Each row is a point. Two turns around zero, p and q, are shown by what they do to some points. Where does a point land after both, in the order given? Backwards means that the second turn is done in reverse. Each puzzle has new turns, and all numbers are rounded.

Turn p:
[-11.8  -7.1 -36.8] => [-15.7   3.2 -35.9]
[ 9.9 12.2 25.3] => [11.1  4.8 27.2]
[ 7.8 13.7 18.2] => [ 7.7  8.1 21.3]
[-14.8 -25.1 -19.3] => [-12.3 -19.8 -26.0]
[23.0  6.4 10.9] => [22.7  7.7 10.8]
[-14.1   0.0   1.6] => [-13.4  -4.0   2.5]
Turn q:
[17.9 22.9 14.1] => [22.1 19.5 13.2]
[-16.8  -9.4 -31.9] => [-24.7  -2.7 -27.8]
[  2.1 -26.2  -9.3] => [ -1.8 -23.9 -14.3]
[-11.1  21.4  -5.9] => [-10.9  22.2   1.3]
[ 14.4 -18.0   9.8] => [ 15.3 -19.7   2.2]
[-6.4  9.3 23.3] => [ 0.1  4.6 25.5]
Where do these land?
q, then p: [15.6 16.0 -0.3] => [12.1 18.4  3.4]
q, then p: [-22.6  15.5  -3.8] => [-23.6   7.6  12.2]
p, then q: [ 14.4 -19.6  34.1] => [ 26.6 -30.3  11.4]
p, then q: [-18.8 -11.3 -24.7] => [-25.9  -1.0 -20.5]
p, then q: [11.4 -0.6 -5.3] => [ 8.7  5.0 -7.5]

Turn p:
[ -5.3  -3.0 -12.5  -8.6] => [ -6.3   4.2 -10.0 -10.5]
[-11.5  -6.7  -1.3   2.8] => [-12.9  -3.8  -2.3   1.4]
[-22.4   0.2  18.0 -15.5] => [-19.0  -3.8  22.3 -13.9]
[19.7 28.9 13.7 42.6] => [23.2 14.3 13.9 47.8]
[ 22.8 -11.9 -16.8 -27.0] => [ 20.1  -4.9 -19.7 -29.3]
[ -5.1   0.7 -13.7 -20.5] => [ -4.6   8.5  -7.8 -21.9]
[ 1.8 -8.3 12.6 26.3] => [ -0.7 -14.6   3.4  26.4]
Turn q:
[ -6.0 -10.5  15.8   8.4] => [  1.5 -13.0  17.2  -0.9]
[ 11.3 -28.0   3.7  -1.6] => [ 19.8 -22.6  -3.2  -3.8]
[ -9.5 -24.0  -0.3 -10.6] => [ -2.6 -25.5  -6.9  -8.6]
[ 3.8 22.6 13.2 -7.4] => [ -2.6  21.9   9.5 -13.2]
[  0.4  39.8 -32.4  11.2] => [-16.1  39.0 -16.5  26.5]
Where do these land?
q, then p backwards: [  9.0 -23.0  -2.5  11.8] => [ 19.7 -11.9  10.6  10.7]
q, then p backwards: [ 20.6   2.9  10.2 -11.6] => [ 15.8   9.8  -4.9 -17.3]
q, then p backwards: [ 14.3  20.5 -19.4 -13.2] => [  1.9  13.3 -31.5   0.4]
q, then p: [-27.4  14.6  11.3 -13.1] => [-26.3   4.6  17.9 -15.2]
q, then p: [ 15.2 -18.6   7.1  34.7] => [ 22.3 -25.2   2.2  26.4]
q, then p: [-31.6   3.5  -6.6  -8.7] => [-33.2   0.6   0.0  -5.3]

Turn p:
[-12.4  10.3  14.6 -26.3 -25.4   0.5] => [ -7.9  10.8  20.4 -11.7 -32.5   5.0]
[ 18.4 -10.2   6.8  -1.4  22.4   0.0] => [ 21.4 -12.2   0.5  -5.1  14.6 -12.1]
[ 11.3 -15.5   9.3  37.5  30.9  25.2] => [ 21.1 -22.3   3.9  28.2  40.3   8.5]
[  1.3  -5.9 -13.3  -1.4  -5.4  21.0] => [  4.2 -10.8  -9.9   2.1  -5.7  20.4]
[-39.1  13.2 -21.2 -14.4  -6.9   0.9] => [-35.0  11.0  -2.3 -21.3  -4.5  24.0]
[ 11.0 -15.2   3.4  13.4  -0.1 -22.7] => [ -2.7  -7.0  -7.2  11.9   3.8 -28.2]
[  9.4  23.2   0.3  -7.5 -15.5 -24.9] => [ -1.2  30.4  -5.4  -4.2 -16.0 -17.7]
Turn q:
[ 13.7  -6.5  -3.9  14.4 -16.0  18.6] => [ 12.6 -10.9 -20.1   2.6 -18.4   5.5]
[17.4 -1.0 17.3 -4.5  2.5  7.2] => [22.4 -5.5  5.9 -9.8  0.8  4.0]
[-26.1 -16.3   1.6  -7.8  -8.4 -34.5] => [-28.6 -12.4  17.2   6.0   8.6 -29.8]
[-19.7 -12.4 -11.0  -4.1  13.4  17.5] => [-18.8  -9.7  -8.9   1.8  14.2  20.9]
[23.4 -5.4  2.3  8.7 15.4  8.8] => [ 25.7   0.7 -12.2   1.7  11.3   5.8]
[ 14.9  11.4   1.7 -18.2   1.8   8.7] => [ 10.0   9.9   1.2 -22.7  -1.1   7.1]
[-52.6  52.8  12.5   0.7  -7.8   6.5] => [-35.0  26.5  43.5  15.2 -29.3  30.1]
[ 16.4  -1.9 -10.2 -15.7   3.1 -21.2] => [  2.3  11.3  -4.4 -15.9  12.0 -23.1]
[ 12.7 -20.6 -10.4  26.5  -4.1 -11.6] => [  9.5  -9.7 -22.3  21.1   1.9 -20.4]
Where do these land?
q, then p: [ 25.0 -39.9   1.6 -30.6 -25.4  -5.8] => [ -6.9 -28.5 -15.8 -36.8 -19.7 -31.4]
q, then p: [-16.4  37.7  22.2  10.6   5.2  13.3] => [16.9 13.2 27.4 28.5 -9.2 19.8]
q, then p: [-19.3 -21.2 -10.4  -4.3  20.6 -12.4] => [-14.6 -10.0   5.7  -9.7  32.9  -0.7]
p, then q: [ 3.7  4.1  9.2 20.3 13.2  0.2] => [13.9  8.7  2.4 15.3 13.5  3.2]
p, then q backwards: [ -2.9   2.9 -11.2  -2.6  14.4 -12.3] => [  5.6  -6.4 -13.2 -14.0   6.3  -5.0]
q, then p backwards: [-17.9   8.4  -0.1  22.1 -22.5  -6.6] => [ -2.5  -8.0   9.7   8.7 -34.1  -5.5]
q, then p: [ 22.8 -20.0 -15.6 -20.5   1.5  25.5] => [  9.3 -18.1 -24.3 -31.9  -7.9  12.2]
p, then q backwards: [ 4.9 28.0  4.3  5.1 -6.9 -2.0] => [ 5.7 26.2 -5.8  6.7  9.0 -5.2]

Turn p:
[-24.1 -17.3 -13.0   3.7  41.3  11.9] => [  2.8 -37.1   3.3  30.8  -1.8  23.8]
[  7.2 -12.9 -14.1  -1.9 -14.0  15.3] => [  2.2  -7.7  -3.0 -22.2 -14.6   8.5]
[ 28.4 -10.5  11.2  -9.5  13.5   1.7] => [23.0 -0.4 25.3 -1.7 -7.1 -9.6]
[ 10.1  43.6   4.6  -5.0 -23.6   2.3] => [ 11.5  31.8 -23.4 -17.4  23.1  -9.2]
[  1.2  -9.9   0.7 -14.3   6.1 -13.2] => [ -4.4 -11.4  14.6  -0.3   5.5 -11.1]
[ 21.1   2.9  -1.4   5.2  -1.7 -15.1] => [  7.5   6.0  -0.1  -0.9  -8.6 -23.4]
[-43.9   4.0  12.0  21.8 -21.6  -2.8] => [-42.6  18.7 -16.6  11.7   3.6  21.1]
Turn q:
[  4.4 -28.2  11.9  17.8  30.0 -15.0] => [-15.8  -0.9  11.0  11.2  10.6 -42.3]
[  7.1  24.1   9.1  26.7  -9.6 -10.8] => [ 15.0  26.6  14.7  15.3 -15.7   2.3]
[-13.2  -5.3 -21.0 -14.3 -17.6  11.0] => [  2.3 -20.3 -18.0 -13.2 -12.5  14.4]
[ 15.4 -23.0 -25.2 -20.7  24.2  17.4] => [-10.0 -21.2 -35.5   3.7  28.6  -9.0]
[  2.4  12.6   9.5 -10.6 -23.4  18.2] => [11.7 -7.6  8.8 -0.4  1.0 31.2]
[ -4.6   3.9  19.2   7.9  21.6 -34.6] => [-10.0  28.3  19.3 -10.6   3.2 -27.1]
[-14.6  23.5  10.4  13.8  -5.7   4.5] => [ -6.8  15.9  13.3   6.4 -17.5  17.1]
[  3.1  -7.5 -14.0 -20.4 -19.3   9.4] => [ 13.5 -20.8 -13.7 -12.2   2.2  13.3]
Where do these land?
p, then q: [-22.9   1.6  -8.0 -10.2 -22.1  -5.4] => [-26.4  -5.8 -12.5 -17.1  -4.4   3.2]
q, then p: [ 2.0 -0.1 17.5 16.4 -5.6 -3.5] => [-2.5 22.6  6.9  6.5 -3.2 -2.7]
p, then q backwards: [-6.0 12.2 47.2  6.8 22.3  0.0] => [26.5 27.1 28.7 23.0  9.9  8.3]
q, then p: [ -4.8 -16.3  15.1  -4.5  10.8 -27.0] => [-11.3   1.0  18.1   9.1  22.0 -19.0]
p, then q: [ 25.8 -15.6 -11.5  -2.6  12.5  29.6] => [ 29.6 -23.0   5.9   7.6  23.1   7.0]
q, then p: [ 13.3  24.2 -11.7  -7.0 -14.1   8.0] => [ 27.9  -0.3 -13.1 -12.0  -6.9   8.3]
p, then q: [ -7.4  -6.1 -48.8   1.0  -3.8  -1.7] => [  5.3 -34.2 -24.6 -17.1  -7.5 -18.3]
